Each row of a before or after table is a point. The points were changed in one or more steps. Then noise was added and the rows were shuffled. The steps act on how far a point lies along the listed directions, d1 being the first. What was done? A step turns or swaps two directions, mirrors them in a line or flattens them onto one, adds a multiple of one to another, or multiplies one. Angles are multiples of 10 degrees, from the lower direction toward the higher: turns from -170 to 170, lines from 10 to 170 but not 90. Use the fewest steps. Two steps may share a direction if one is a turn and the other turns, adds or multiplies; they go together, in the order done. Otherwise the lowest direction goes first.
In the rows, 128 means zero.

Directions:
(1): [ 85 108]
(2): [148  85]
Before (8 x 2):
[[175 155]
 [142 102]
 [148 169]
 [163 168]
 [140  52]
 [148 153]
 [149 143]
 [ 96  89]]
After (8 x 2):
[[159 141]
 [131 129]
 [161 145]
 [102 115]
 [185 154]
 [ 75 104]
 [170 146]
 [191 157]]
Steps: multiply d1 by 1.3; multiply d2 by 0

Directions:
(1): [120 160 153 114 143  59]
(2): [ 62 135 130 176 114 126]
(3): [105  85  75 102 123  95]
(4): [ 90 114 152  94 182 153]
(5): [146 135  93 170 187 121]
Before (11 x 6):
[[191 134 122 171 119 164]
 [ 64 121 132 126 108 105]
 [119 149 156 156 190 191]
 [144 147 167 132 168 140]
 [179 146  88 148 148 145]
 [137 114 117 121  92 155]
 [138  87 119 112 107 109]
 [ 67  64  92 113  54  90]
 [129  97 133 123 146 166]
 [ 24 116 121 140 110 101]
 [ 84 116 128 119  56 107]]
After, 11 rows:
[[111 121 182 109 155 179]
 [150  83  70  86 120 117]
 [118  91 117 130 158 105]
 [118 162 158 127 174 165]
 [162 112  78 131 101 111]
 [188 105  49 147  92 123]
 [152  48  35 117 155 111]
 [116 164 164 174  73 173]
 [101 102 116 109 137 151]
 [ 98 113 133 163 118 143]
 [119 150 171 144  98 123]]
Steps: turn d1 and d2 by 40 degrees; turn d2 and d4 by -130 degrees; turn d3 and d5 by 60 degrees

Directions:
(1): [166 165 104 183  99 103 114 103 169]
(2): [161 158 176 105  80 173 114 106 105]
Before (8 x 9):
[[124 103 154 113 118 135 105 128  81]
 [ 82 112  91 174 158  91 121 163 157]
 [212 202 149 170  50 136  93  74 165]
 [ 82  73  89 129 192 101 165 136 116]
 [183 186 130 161  63 104  94 100 175]
 [156 158  30 188 120  71 121 119 189]
 [216 234 183 126  15 168  62 105 139]
 [109 115 106 114 197 121 159 167 118]]
After, 8 rows:
[[142 149 119 137 103  97 104 129 166]
 [137 163 114 129 111 112  92 157 154]
 [159 150  81 128 108 120 120 120 145]
 [125 101 137 132 126 121 108 124  99]
 [124 118 125 124 137 137 150 108 103]
 [141 140 133 113 163 138 151 155 115]
 [156 146 117 153 122 112 117 112 155]
 [112 132 139 149 122 133 108 148 137]]
Steps: multiply d1 by 0.4; multiply d2 by 0

Directions:
(1): [112 163 124 144 130 132 125  97 114  92 117 143  80 224]
(2): [ 92 205 114  80 126 144 115 167 112 116  72 123 124  99]
(3): [ 71 144 129 133 134  78 101 151 113 161 176 198 145 134]
(4): [136 126 119 146 144  80 192 171 130  56 137 146  98 101]
Before (10 x 14):
[[ 64 176 133 163 115  63 109 142 104 161 206 239 131 204]
 [158 121 124 150 121 177 137  72 135 119 101 104  85 207]
 [ 91 141 147 144 142 105 120 123 110 121 162 159 115 185]
 [ 84 173 110 136 149  94 143 141 107 111 122 162  79 150]
 [103 131 114 121 144  61 144 173 142 107 174 186 116  98]
 [152 139 130 151 110 141 139 110 145 119 123 107  96 137]
 [111 141 116  80 110 144 120 174 154 188 102 116 187  74]
 [129 173 112 102 122 178 145 120 102  88  83  87 107 154]
 [104 183 125 101 119 169 120 107 129  97  82  72 109 197]
 [170 108 126 157 136 125 187  96 141  41 111 110  81 144]]
After:
[[110 134 128 149 123 149  95  78 123 168 140 159 106 220]
 [115 151 134 150 106 123 108 114 135 152 150 146 116 146]
 [206 138 122 169 113 140 230 122 139  19  97  89  68 164]
 [ 73 191 118  99 122 149  96 127  83 145 127 148 132 167]
 [ 75 135 132 156 137  75 106 107 114 134 180 204 121 167]
 [ 66 193 124 100 120 149  90 110 116 132 112 110 127 207]
 [138 127 144 143 143 132 160 117 121  70 121 103  91 172]
 [147 117 112 123 145  84 182 166 158  67 142 140  96  85]
 [112 166 109 136 147 107 165 136 115  84 104 135  67 142]
 [133 133 114  82 107 157 136 172 160 166  84  89 177  68]]
Steps: mirror d3 and d4 in the line at 70 degrees
